Every row gives one point. The points of each table are mixes of a few directions, plus a little noise. How many directions does each table use, and how many do they share? Where both have some left over, give the other angles between the two spaces (their principal angles), to ten degrees, smallest first.
In the rows, 128 means zero.

First:
[[ 77  99]
 [168 152]
 [143 137]
 [122 123]]
Second (6 x 2):
[[167 151]
 [170 153]
 [109 117]
 [141 136]
 [ 87 104]
 [ 93 107]]
Directions: first 1, second 1, shared 1

First (6 x 6):
[[101 131 112 156 115 104]
 [142 126 135 107 131 120]
 [157 137 142 113 117  86]
 [133 144 132 166 113 122]
 [123 142 128 172 115 129]
 [113  88 121  51 175 206]]
Second (9 x 6):
[[134 157 133 189  96  83]
 [127 123 127 116 135 137]
 [133 156 132 186  96  84]
 [127 122 127 115 135 137]
 [130 140 129 152 115 110]
 [127 122 129 116 135 137]
 [126 119 127 109 138 142]
 [118  78 121  23 184 207]
 [130 137 129 145 118 116]]
Directions: first 3, second 1, shared 1

First (9 x 11):
[[124 120 134 126 119 116 158 136 123 140 137]
 [120 110 140 123 110 103 192 144 116 153 147]
 [123 117 135 124 116 112 169 138 121 144 142]
 [132 137 122 131 138 141  92 119 133 114 117]
 [143 159 107 138 162 174   7  99 149  82  90]
 [123 118 135 125 117 114 165 138 121 143 139]
 [130 132 125 130 133 135 110 124 132 121 122]
 [138 147 114 135 149 158  53 110 141  99 104]
 [118 108 142 121 106 100 204 147 114 157 151]]
Second (10 x 11):
[[ 73 151 178 189 171 156 151 133 116 107 128]
 [165 112  95  87  99 109 113 125 136 142 128]
 [180 106  81  70  87 102 106 123 139 148 128]
 [168 111  92  83  96 108 111 124 137 143 128]
 [110 136 145 148 142 137 136 130 124 121 128]
 [ 92 143 161 168 157 147 143 131 120 114 128]
 [148 120 110 106 113 118 120 126 132 135 128]
 [159 115 100  93 104 112 115 125 135 140 128]
 [ 74 151 177 188 171 155 151 133 116 107 128]
 [112 135 143 146 141 136 135 129 125 122 128]]
Directions: first 1, second 1, shared 0; angles 90

First:
[[165 137 145 151  88 108  98 119 105 148 146 159 149 111]
 [111 118 111 152 143 102 145 161 145  98 117  93  98 133]
 [166 144 155 132  87 126  95  89 101 158 157 173 167 111]
 [158 130 135 163  97  97 105 146 110 137 134 144 129 115]
 [ 55 118 103 133 183 108 186  98 189  45 149  48 105 142]
 [101 120 115  73 169 184 150 143 137 141  92 121 115 149]
 [135 129 131 132 120 126 121 129 122 134 129 136 131 125]
 [132 128 130  86 138 174 124 140 115 163 100 150 130 138]]
Second:
[[153 124 108 171 149 113 113 165 158 120 153 111 132  90]
 [152 142 151 142 110 116 130 122 139 126 134 133 105 126]
 [145 119 116 148 146 117 112 172 157 129 138 110 137  93]
 [ 63 118  67 120 153 168 141  66  57 105 141 141 160 175]
 [116 124 109 134 138 134 127 124 120 122 134 126 137 131]
 [171 156 166 167  96 109 137  99 138 116 148 143  81 136]
 [146 134 155 122 113 116 128 137 144 137 118 129 116 122]
 [ 94 134 118 114 120 151 146  66  79 117 129 149 128 175]
 [110 127 164  64 104 133 138 121 118 153  83 137 128 148]
 [167 143 204  92  85 102 131 152 167 160  88 132  96 117]
 [ 91  90  47 133 193 146 105 183 129 123 140  94 190  92]]
Directions: first 3, second 3, shared 0; angles 40, 60, 70

First (9 x 24):
[[130  73 112 172 144 155 139 120  80  96 107 139 160 133 133 119 138 154
  154 126 168  92 140 123]
 [ 99 136 105  97 103 129 134 144 164 177 112 133  87  84 102 119 102 110
   26 139 110 130 109 129]
 [170  72 105 166 126 164 112 111  86  61 130 132 140 150 149 151 127 154
  152 125 152 131 107 100]
 [ 85 168 157 111  86 114 171 112 112 104 164  84 138 120 126 143 142 151
  165 142  99 140  89 132]
 [ 88 183 139  94  89 122 157 122 132 158 137  94 102 102 107 120 122 130
   99 133 103 140 103 138]
 [151  96 134 130 182  84  97 154 198 143 132 187 159 146 150 133 141  89
  144 139 126 123 180 133]
 [116 210 137  74  96  95 143 117 172 180 152 102  76 104 125 118 129 108
   99 140  99 172 139 143]
 [156 112 118 155 149 144 117 119 102 123 112 135 133 142 138 113 132 135
  153 115 160 119 159 129]
 [158 101 143 155 177 144  83 151 110 111 105 147 158 170 126 135 114 122
  159  96 134 105 126 125]]
Second:
[[116 150 127 134 127 129 153 125 139 103 119 103 139 124 116 136 126 155
  161  86 137 130  63 147]
 [106 163 136 124 123 118 149 104 142  94 132  96 137 121 132 154 124 155
  164  90 130 141  37 162]
 [ 85 132 161  84 101  86 102  66 127 139 197 130 116 110 205 175 127  95
   79 217  83 148 109 151]
 [226 135 117 136 129 146  95 161 141 105 136 134 104 181 114 124 136 122
  173 107 122 176 191  68]
 [157 121 134 127 145 132  83 107 109 146 135 143 111 140 161 129 119 104
  107 148 132 136 161 128]
 [102 121 130 124 119 120 144 133 132 132 130 130 135 114 122 126 132 130
  116 143 121 119 125 129]
 [115 128 133 118 115 118 133 125 135 127 144 127 128 123 134 137 131 125
  122 147 113 133 126 124]
 [162  88 101 157 158 162 116 175 105 165  76 161 127 138  87  72 126 118
  108 114 160  91 225  96]
 [ 80 112 112 150 135 142 173 156 126 143  80 127 155  98  78  95 129 152
  119 101 154  79 114 142]]
Directions: first 6, second 4, shared 2; angles 50, 80

First (11 x 32):
[[104 120 125 131 131 143 100 139 146 149 107 139 131 132 148 101 123 110
  142 123 135 163 107 116 107 131 102 131 114 117 123  89]
 [108 128 133 138 126 171  84 156 149 158  90 116 122 106 152  82 108  77
  120 151 168 154 102 158 122 128  93 106 110 122 116  83]
 [159 137 131 123 125 104 167 110 104  99 159 117 125 128 102 168 137 157
  115 129 115  86 155 135 153 126 163 130 145 141 137 180]
 [118 135 139 141 121 186  80 165 146 158  86  97 113  87 152  77 100  61
  101 172 187 138 105 190 139 125  94  90 114 129 113  90]
 [139 125 122 119 131  88 164 103 113 105 158 147 137 154 110 166 147 174
  143 101  89 116 147  91 125 129 154 152 140 128 139 159]
 [103 115 121 129 134 130 109 132 144 145 115 149 136 143 145 109 129 124
  151 111 120 165 111 100 100 131 107 140 115 115 126  92]
 [138 130 129 125 128 116 143 120 120 118 139 129 129 132 119 143 133 142
  126 125 119 115 137 125 133 126 141 132 134 133 132 145]
 [115 116 117 121 136  99 140 110 130 123 142 160 141 161 128 142 144 160
  157  92  91 148 128  75 103 132 131 157 127 119 135 123]
 [165 144 137 127 120 122 159 121 104 103 148 100 118 109 104 158 129 138
   98 150 135  74 154 165 166 123 160 113 146 145 132 181]
 [119 131 136 138 124 167  93 153 141 150  98 109 118 100 146  92 108  82
  111 158 168 137 111 168 134 127 104 102 117 128 117 100]
 [141 125 121 116 132  81 171  99 109 100 164 147 137 157 105 174 151 182
  143  98  83 110 151  87 127 129 160 156 142 131 141 166]]
Second:
[[124 125 129 127 128 134 126 132 127 136 130 130 133 123 131 131 128 121
  121 130 133 128 128 121 135 124 130 128 127 120 123 126]
 [154 150 106 131 117 124 114  74 158 118 161 142 120 118 111 177 126 155
  163 124 139 144 147 124 119 102 168 154 136 147 153 109]
 [138 136 123 129 126 117 130 114 134 113 129 127 119 133 123 131 127 143
  144 123 120 131 131 138 115 131 131 132 130 143 140 127]
 [143 141 115 130 122 124 121  98 144 120 145 135 123 124 118 154 126 145
  148 126 132 137 138 128 121 115 149 142 133 140 143 118]
 [128 129 133 128 131 113 139 136 120 110 111 117 120 142 129 105 127 138
  134 123 108 123 122 147 113 147 110 119 127 141 132 138]
 [112 115 144 126 136 122 142 165 106 125  99 114 128 141 138  87 129 116
  110 128 111 116 114 138 127 153  95 108 122 123 115 145]
 [122 123 134 127 131 127 132 141 121 128 118 123 128 132 132 114 128 123
  122 128 123 124 123 131 128 136 117 121 127 126 123 133]
 [151 146 105 130 116 136 108  74 160 131 169 147 127 109 113 187 128 146
  155 128 152 145 149 113 130  92 176 157 136 134 147 104]
 [149 148 118 131 125  98 135  98 139  89 127 122 107 145 115 130 125 166
  166 115 104 134 133 155  95 139 129 135 131 166 155 129]
 [ 57  66 173 118 148 184 133 249  71 210  89 122 175 110 172  64 135  28
   17 155 156  99  96  85 198 141  76  83 111  37  48 150]]
Directions: first 2, second 2, shared 0; angles 60, 90
